Each row is a point. Each copy is the shape, with its points in the same order, turned, moved and blurred by noise. Say if it was mirrored as well.

Shape, 7 rows:
[[-67   5 -85]
 [ 20 -13 -47]
 [ 56 -11 -54]
 [ 30  11  34]
 [ 55 -17  80]
 [ -1  16   1]
 [-23 -33 -47]]
Copy 1, 7 rows:
[[ 87 -48  31]
 [ 27 -23 -37]
 [ 23 -11 -73]
 [-35  32 -12]
 [-92  32 -24]
 [  4  15   4]
 [ 28 -53  -2]]
Copy 1 is: mirrored
Copy 2:
[[-13  60 -84]
 [-30 -20 -27]
 [-59 -40 -15]
 [ -7 -17  45]
 [ 32 -46  81]
 [ -3  15  12]
 [ 10   2 -60]]
Copy 2 is: mirrored
Copy 3, 7 rows:
[[-36 110 -76]
 [ 22  83  11]
 [ 41  87  25]
 [ 46  -5  12]
 [ 42 -37  55]
 [ 26  29 -16]
 [-29  72 -11]]
Copy 3 is: mirrored
Copy 4 (7 x 3):
[[-66  93  -4]
 [-18  23 -48]
 [  2  17 -77]
 [ 39 -16   3]
 [ 50 -74   8]
 [ 11  23   5]
 [-58  25 -18]]
Copy 4 is: only turned

Shape:
[[-32  -9  -6]
 [-67 -24  28]
 [ 35  63 -52]
 [ 29  59 -46]
 [-73  -5  40]
 [-28   3  61]
 [ 43  -1  16]
 [ 33  78 -60]
 [-58  26  36]]
Copy 1 (9 x 3):
[[ 12  27   8]
 [-20  69  11]
 [ 19 -86   7]
 [ 19 -83   5]
 [-33  62  -4]
 [-56  40  25]
 [-12 -29  66]
 [ 23 -99 -10]
 [-33  32 -22]]
Copy 1 is: mirrored
Copy 2, 9 rows:
[[-21  -1 -11]
 [-48 -23 -20]
 [ 50  63  62]
 [ 41  58  59]
 [-60 -28   8]
 [-17 -55  23]
 [ 53 -20  20]
 [ 47  74  69]
 [-49 -24  33]]
Copy 2 is: only turned

Shape (8 x 4):
[[ -6  12  28  31]
 [ 40  37  18 -23]
 [  0 -11  42   8]
 [ 88  42 -19  55]
 [-58  38   9 -61]
 [-74  57 -38 -61]
 [ 31  55  45  37]
 [-41   1  41 -18]]
Copy 1 (8 x 4):
[[  -2   16    0  -48]
 [ -54  -30   27  -55]
 [ -15    3  -25  -32]
 [  17  -52   44 -121]
 [ -67   29   46   29]
 [ -48   27   94   45]
 [ -25   16   15  -99]
 [ -36   27  -10    1]]
Copy 1 is: mirrored
Copy 2, 8 rows:
[[ 34 -11 -17  15]
 [-11   2  -2 -43]
 [ 17 -20  14  20]
 [ 54  78  -9 -52]
 [-61 -51 -51  14]
 [-81 -26 -97  16]
 [ 54 -10 -18 -43]
 [-12 -52 -13  31]]
Copy 2 is: mirrored

Shape, 11 rows:
[[ 33 -63  46 -41  15  38]
 [-25  13  31  71  58   1]
 [ 23  62   4 -15  62 -57]
 [-67  29  24  26 -30 -67]
 [ 81 -15  18  60   0  24]
 [ 48   8 -11 -19  38 -43]
 [-12  23 -41  -2  61 -12]
 [ 10 -71  -7 -84  32  40]
 [-17  14  24 -80  64  96]
 [ -6  46  24 -11  64 -60]
 [ 31 -28  33  10 -31 -14]]
Copy 1 (11 x 6):
[[ -32    0  -20   -5  -54   64]
 [ -69  -67   29   34   71   29]
 [-102  -25  -48  -17   60  -37]
 [ -42  -41   73  -50   53  -53]
 [ -59   21    8   88   -8   18]
 [ -66  -18  -50    8    1  -29]
 [ -21  -39  -40   -1   66  -16]
 [  11  -15  -74  -31  -50   53]
 [ -16   19  -76  -52   43  110]
 [ -98  -40  -32  -41   53  -20]
 [ -35    8   32    9  -28    1]]
Copy 1 is: mirrored
Copy 2 (11 x 6):
[[ 37  -8  51  90 -17   7]
 [-37  69   2  15  42 -35]
 [-19  14  68 -66   1 -11]
 [-34  27 -33 -26 -53 -82]
 [  0 -43   0  43  76  -2]
 [-19 -22  52 -21  -6  19]
 [ -9  49  19 -32  -4  37]
 [ 49  11  54  72 -58  60]
 [108  80  71  35 -12  19]
 [-31  37  63 -46 -12 -30]
 [ -4 -40   1  43 -10 -28]]
Copy 2 is: only turned
Copy 3 (11 x 6):
[[  -6    9   -4  -19  -32  -81]
 [  -8   81   31   46   26   27]
 [ -23   24  -51  -16   67   50]
 [  56   17   -1   19  -18   96]
 [ -84   46  -17   40  -46  -18]
 [ -46   -4  -33  -23   28   20]
 [ -18   -9    3   26   68   19]
 [   3  -50    8  -24   10  -91]
 [  46    4  -39   32   61 -107]
 [   5   35  -31  -22   60   47]
 [ -18   12  -15    1  -59    5]]
Copy 3 is: only turned
